Each row of a before or after table is a point. The points were changed in one or more steps. Then noise was added and the rows were shuffled. The steps act on columns, c1 being the first. Name the steps. A step turns or swaps two columns, mirrors them in a line or flattens them onto one, adds a multiple of one to another, or multiplies or shifts one. Angles are multiples of 10 degrees, from the lower column toward the higher: turns from -170 to 170, lines from 10 to 170 but not 90. Use the fewest steps. Two steps may share a column if one is a turn and the other turns, adds or multiplies; they go together, in the order done. Otherwise the lowest column goes first.

Before:
[[-6.1  4.0 -0.5]
 [-1.4 -4.2  0.2]
 [ 2.9 -3.6  2.2]
 [ 2.5 -0.9  0.4]
 [-4.1  2.7 -2.2]
 [ 1.6  5.1  6.0]
 [ 2.5 -2.0 -2.0]
 [ 7.8 -3.4 -2.7]
 [ 3.9  0.0 -0.9]
 [-4.7  4.0  3.8]
 [-4.1 -2.3 -3.0]
 [-0.3 -1.9 -0.1]]
After:
[[ 3.7 -4.7  0.9]
 [-3.7  7.7 -5.6]
 [-3.8  2.9 -0.8]
 [ 2.4 -3.9 -4.9]
 [-2.7 -4.0 -6.4]
 [-4.5 -1.4 -2.5]
 [-0.2  3.8 -3.9]
 [ 5.0  1.3  3.1]
 [ 4.1 -5.9 -3.7]
 [-0.8  2.6 -2.6]
 [-2.1  2.6 -4.8]
 [-2.3 -0.4 -2.7]]
Steps: swap c1 and c2; shift c3 by -3.0

Before (8 x 8):
[[-2.6 -0.4  3.3 -1.7  1.5 -0.1  0.4 -4.8]
 [-2.8 -5.5 -2.5  0.0  1.6  1.7 -2.6  1.0]
 [ 2.2  2.2  5.0 -7.3 -1.2 -7.2  1.7  0.7]
 [ 5.1  1.5  7.4 -6.4  5.5 -5.0  0.7  3.8]
 [-0.6  0.0  4.6  0.2  1.3  6.0  5.7  1.4]
 [ 3.3 -1.7 -4.5  0.3  4.2 -1.3 -1.3  0.5]
 [ 0.8 -5.7 -0.4  2.2 -1.0  4.0 -1.8 -3.1]
 [-3.6 -0.6  6.5  4.1 -1.7  0.3  1.6 -0.2]]
After, 8 rows:
[[-2.5 -0.4 -2.9 -1.3  1.4  1.2 -1.0 -4.9]
 [ 0.8 -5.8  0.1  1.5 -1.1 -3.9 -2.0 -3.1]
 [-2.8 -5.5  2.7  0.0  1.7 -2.4 -1.5  1.0]
 [ 5.1  1.5 -5.0 -4.3  5.4  7.1 -2.0  3.7]
 [-3.7 -0.5 -6.1  2.9 -1.6  1.8 -1.9 -0.2]
 [-0.6  0.1 -8.3  0.0  1.3 -4.0  1.8  1.4]
 [ 3.3 -1.7  4.6  0.3  4.3 -0.3  1.3  0.3]
 [ 2.1  2.1 -2.9 -5.0 -1.2  8.6  0.3  0.7]]
Steps: turn c3 and c6 by 160 degrees; turn c3 and c7 by 30 degrees; multiply c4 by 0.7

Before:
[[  2.7   1.6   1.9  -0.8  -1.6   0.1  -6.5  -0.4  -0.3  -6.4  -0.3]
 [  4.6  -6.9   1.5  -0.4  -0.6  -1.0   5.6   0.9   1.2   3.4  -2.2]
 [ -2.5  -6.4   1.5   1.8  -1.0  -0.4   6.2   2.4  -7.3   3.1  -3.9]
 [-10.4   1.9  -5.3   4.8   0.8  -0.1 -10.0   4.0   1.6   0.1  -0.4]
 [  2.1   4.4   1.8   4.9  -6.4  -1.4   4.0  -2.4  -2.3   1.0  -3.1]
 [  4.9   3.6   2.4   2.8   0.8  -0.5   5.0   3.6  -8.7  -2.0  -0.8]
 [  2.5   3.8   3.4   0.8  -0.6  -6.2  -0.9   2.2  -0.4  -2.6  -0.2]
 [ -0.3   1.2   0.8  -0.2  -0.2   0.0   1.5   2.5   0.7   2.2  -6.4]
 [  4.4   3.2  -0.3   1.4   0.8  -5.7  -3.5  -2.6  -0.2   3.1  -1.8]
 [  4.0   1.8   3.7   5.9   0.7   1.6   4.4  -3.3   1.6   0.3  -0.8]
 [  1.7   3.1  -2.3   0.6  -2.2  -1.8   0.6   1.7   0.0 -10.8  -1.9]
 [ -3.3   3.7  -0.1  -1.3   2.0  -1.0   4.5   0.9  -6.4  -1.2   0.0]
 [  3.0   0.7  -2.0  -0.4  -2.8   1.2   2.6   2.3   0.3  -0.7   0.0]
 [  2.8   3.9  -1.5   6.1   1.2   0.8   2.8  -3.3  -0.1  -0.5  -3.8]]
After:
[[  2.6   0.8  -1.9  -0.1  -2.9   1.4  -0.9   3.0  -0.3  -2.6   0.1]
 [  2.1   3.6   3.5   0.6  -0.8  -6.4   2.3   2.5  -1.4  -0.4  -0.3]
 [ -2.6   3.2  -0.2   1.3   0.7  -5.6  -0.3   4.2   2.1   3.9  -2.0]
 [  1.8   3.1  -2.3   0.3  -2.0  -1.9   7.0   1.6  -6.8  -4.4  -2.0]
 [ -3.4   1.7   3.7   6.0   0.8   1.4  -3.3   3.9  -1.0  -3.1  -0.7]
 [ -0.6   1.5   1.8  -0.9  -1.7   0.1   7.5   2.5  -4.0   3.3  -0.2]
 [  0.9   3.5  -0.2  -1.3   1.9  -1.3   2.1  -3.4   4.0  -6.4  -0.1]
 [  3.9   1.7  -5.0   4.9   1.0  -0.2   4.0 -10.7  -1.0   9.3  -0.3]
 [  0.5  -6.8   1.5  -0.4  -0.7  -0.9  -5.8   4.2   1.4  -3.0  -2.2]
 [  2.4  -6.4   1.4   1.8  -1.1  -0.3  -1.2  -2.4   7.6  -6.4  -3.7]
 [ -3.3   3.6  -1.6   6.0   1.3   0.7  -1.2   3.0  -0.1  -2.7  -3.8]
 [ -2.6   4.4   1.7   4.9  -6.6  -1.5  -1.6   2.1   2.5  -3.7  -3.1]
 [  3.6   3.4   2.4   2.8   0.7  -0.6   3.6   5.0   5.5  -8.0  -0.6]
 [  2.7   1.3   0.7   0.0  -0.1  -0.1  -2.8  -0.1   0.8  -0.1  -6.7]]
Steps: swap c1 and c8; turn c9 and c10 by -140 degrees; turn c7 and c10 by -120 degrees

Before, 13 rows:
[[-0.1  0.2 -0.3 -3.8  0.9 -1.7  3.3  1.6 -5.6  3.5 -0.8 -1.5 -3.5 -2.3
  -5.3  1.8 -4.4 -0.8]
 [-3.0 -0.6 -4.0  7.9  1.1 -4.3  0.9  2.0  1.5 -0.1  1.1  5.4  1.7  3.1
  -0.9 -2.5 -0.2 -0.4]
 [ 2.5 -4.5 -2.6  0.4 -1.7  1.4  0.6  0.2 -3.4  1.4 -0.1  1.2 -0.5 -3.9
  -0.5 -1.5 -2.2 -2.1]
 [-4.4 -0.1 -4.3 -2.7  0.0 -0.8  1.8  3.1 -5.0 -1.0 -1.9  1.2 -3.0 -2.9
   3.0  2.6 -3.7  1.7]
 [-2.4 -2.5 -2.9 -3.7  0.8  4.4  1.3 -0.6 -5.4  3.2  3.0 -3.5 -2.9  1.5
  -0.2  2.2 -3.5  1.5]
 [-6.4 -2.5 -0.1  5.7  3.7 -5.3  3.5  0.1  0.5 -0.4  3.9  8.4  6.7  1.4
   4.0 -6.4 -1.2 -3.7]
 [ 0.0 -1.6  1.2 -3.4 -4.4 -0.3  1.3  2.4  1.0  1.9  2.0  0.0 -0.2 -0.3
  -0.5  1.7 -4.3  0.4]
 [-6.0 -4.3  2.3  7.3  0.7 -6.0  0.9  4.4 -3.6 -1.4 -0.4  5.2  3.2  2.8
   2.5 -5.3  3.1  0.0]
 [-2.0 -3.4  1.4 -0.7  2.0 -2.1  0.4 -3.9 -1.2  1.7 -3.3 -0.5 -4.1 -0.8
   2.5  2.3 -3.3  1.0]
 [-1.8 -1.7  0.6  0.1  2.1 -0.4  4.7 -0.5 -2.3 -5.4 -1.1 -0.7 -2.2  0.2
   1.0  2.3  0.8 -1.6]
 [-5.1 -6.1  1.2  0.6  5.1 -5.1  0.0  0.2  6.0 -2.0  0.5  4.2 -4.7 -1.4
   1.1 -6.4  9.0 -4.1]
 [-0.5  0.8  2.4 -2.4  1.3  4.9 -0.2 -0.5 -2.8  0.1  1.1  1.4 -5.0 -3.0
  -1.5  0.6 -5.0  2.8]
 [ 4.1 -0.6 -1.1 -5.0  2.7 -1.3 -0.1  0.7 -3.7 -0.1  1.4 -0.9 -2.9  0.2
   1.3  0.2 -3.2  2.5]]
After:
[[  0.0  -0.3  -0.1  -3.8   0.9  -1.5   3.2   1.4  -5.5   3.4  -2.2   1.9
   -3.5  -1.1  -2.3   4.5  -6.5  -0.9]
 [ -2.3  -0.3  -2.9  -3.9   0.9   4.3   1.1  -0.6  -5.5   3.4   1.3   4.7
   -3.2   3.2   1.6   5.7  -6.7   1.5]
 [ -2.2   2.2   1.4  -0.5   1.9  -1.7   0.4  -4.0  -1.3   1.9  -0.8   3.0
   -4.2  -3.6   3.8   5.4  -4.4   1.1]
 [ -5.0   6.9   1.1   0.8   5.4  -5.1   0.2   0.3   6.1  -1.6  -1.4   1.7
   -4.8   0.3  -3.6 -16.1   0.9  -4.2]
 [ -1.7   0.8   0.5   0.0   2.0  -0.3   5.1  -0.4  -2.4  -5.1   0.2   1.8
   -2.5  -1.0   0.6   5.9  -1.4  -1.6]
 [ -6.2   5.2   2.6   7.3   0.8  -5.9   0.9   4.6  -3.8  -1.4   2.6  -1.9
    3.2   0.0   0.7 -13.1  -5.1   0.1]
 [ -6.3   7.2  -0.1   5.6   3.6  -5.2   3.1   0.1   0.5  -0.6   1.6  -4.7
    6.9   3.8   4.1 -16.1  -8.8  -3.9]
 [  4.1   0.8  -0.9  -5.0   2.7  -1.2  -0.1   0.8  -3.5   0.0   0.0   2.3
   -3.0   1.6   2.6   0.4   3.9   2.4]
 [ -4.5   1.2  -4.3  -2.5   0.0  -0.9   1.8   3.0  -5.1  -1.1  -3.0  -0.1
   -2.8  -2.0   4.5   6.4  -8.1   1.8]
 [ -0.8   1.1   2.0  -2.6   1.2   4.9  -0.1  -0.6  -2.6  -0.1  -3.3  -1.1
   -4.6   1.4   1.1   1.6  -6.0   2.5]
 [  2.6   3.9  -2.6   0.3  -1.5   1.6   0.5   0.4  -3.2   1.5  -3.6   2.6
   -0.7  -0.1   0.8  -3.9   1.6  -2.3]
 [ -2.9   3.2  -3.7   8.0   1.1  -4.5   1.1   1.8   1.4   0.0   3.2  -5.0
    1.9   1.0  -0.7  -6.1  -5.2  -0.3]
 [  0.0   2.0   0.8  -3.1  -4.5  -0.2   1.1   2.2   0.8   2.0  -0.1   2.0
   -0.3   2.1   1.6   4.4  -3.9   0.4]]
Steps: turn c15 and c17 by 30 degrees; add 1.5 times c1 to c17; add 0.3 times c4 to c2; turn c2 and c12 by -130 degrees; swap c11 and c14; multiply c16 by 2.5
